Each row of a before or after table is a point. The points were changed in one or more steps. Then noise was added and the rows were shuffled. The steps act on columns, c1 being the first. What was done? A step turns or swaps two columns, mirrors them in a line or flattens them onto one, adds a multiple of one to another, or multiplies or shifts one. Angles are multiples of 10 degrees, from the lower column toward the higher: turns from -170 to 170, lines from 10 to 170 but not 90. Use the fewest steps. Two steps may share a column if one is a turn and the other turns, adds or multiplies; they go together, in the order done. Otherwise the lowest column goes first.

Before:
[[  3  -5 -15]
 [ -5  -3  -7]
 [ 12  -1   9]
 [ -4   9 -12]
 [  1 -10  11]
 [ -2   1 -19]
 [ 30  17 -17]
 [ -3   7  16]]
After, 8 rows:
[[ -4  -6 -17]
 [  6   0 -16]
 [-10  -1  -8]
 [ -9 -12  -7]
 [ 61 -22 -11]
 [  3  13   7]
 [ -6  -1  19]
 [ 25   4   9]]
Steps: multiply c1 by 2; mirror c2 and c3 in the line at 80 degrees

Before (9 x 9):
[[-29  17 -12  15  12   7   7 -32  17]
 [ -2  23  -6  34 -19  19  -6  36  50]
 [-22 -14 -22  -5  23   8 -16 -12  -8]
 [-34 -11 -22  10  17 -29  21  -9 -26]
 [ 42  -5  28  51  -6  53  29  40  30]
 [-53  -8   4   3  -6   9  -8  -2  10]
 [-21  35 -15  -4 -21  -1  17  13 -20]
 [-16  24  30  22  31   2 -28 -12  38]
 [ 16  18  -8  -7 -37 -26  29  -7   0]]
After:
[[  8   1   7  34  -6 -36  35  -3 -39]
 [ 37  12  43  37   9 -60  38   3  -8]
 [-20  -8  -8  17   1 -15  20   0  -9]
 [-24 -11 -24   3  16  -5 -26   6   8]
 [ 21   7 -12  -2 -36  26  37 -12 -10]
 [ -7  -2  33  10  25 -15   7   7 -37]
 [-33 -13 -16  15  13  34   8   4  14]
 [ -6  -2 -16   0 -14   7  -3  -5  19]
 [-47 -19   6   0  -6 -11   0  -1  -7]]
Steps: flatten c1 and c2 onto the line at 20 degrees; turn c3 and c4 by -20 degrees; flatten c5 and c8 onto the line at 20 degrees; turn c6 and c9 by 160 degrees; add -1 times c9 to c7

Before, 8 rows:
[[  9  -8  21  10  -2 -16  22  10 -51 -21 -14  10 -13   5]
 [  9   5  -1   9  -4  18  13 -16 -16 -13 -11 -19  26   6]
 [ -5 -19 -11  11 -18  -6   9  -5  12 -17 -15  -3   6   6]
 [  3  19   9 -10  30   1   4  -5  60  -9  14   7   5 -20]
 [  6  -5 -16  13 -25  13  35 -11  10  -8 -10  29   1   9]
 [ 26  -2  18  27  -1  -5  -4  -2  12  13  -2 -24 -13  -6]
 [ -1 -15   7 -22  18   3  17  15  14  11   6 -23  13 -19]
 [ -9   7  20 -19 -30   5  30  10   7  10 -15 -16 -36  -6]]
After (8 x 14):
[[ 16   4  -1   6 -22  24  -8 -18 -19  -4  13 -23  20   0]
 [ 11   2  18  26   6  -9   2 -10  13  26  -1 -25 -12   4]
 [  8  -4 -17  12 -48  12 -32 -26   4  -3  15  30  -1  -3]
 [ -9 -15   5 -20 -44   5  11  18  17  10 -15 -24  10  11]
 [ 18  -8  23  10 -40 -18  -9  54 -43 -11  16  11  -5   2]
 [-14   8  22 -19 -36  -5 -38  15  12   1  11 -16 -35  15]
 [  6  19   6 -11 -31   3  27 -50  54  -4 -24   8   1  11]
 [  7 -21 -12  12  -6  -2 -19 -16   9 -19  16  -1   7   1]]
Steps: turn c1 and c10 by 40 degrees; turn c5 and c7 by 110 degrees; multiply c5 by 2; turn c6 and c13 by -20 degrees; turn c8 and c9 by 20 degrees; multiply c8 by 2; turn c11 and c14 by -150 degrees
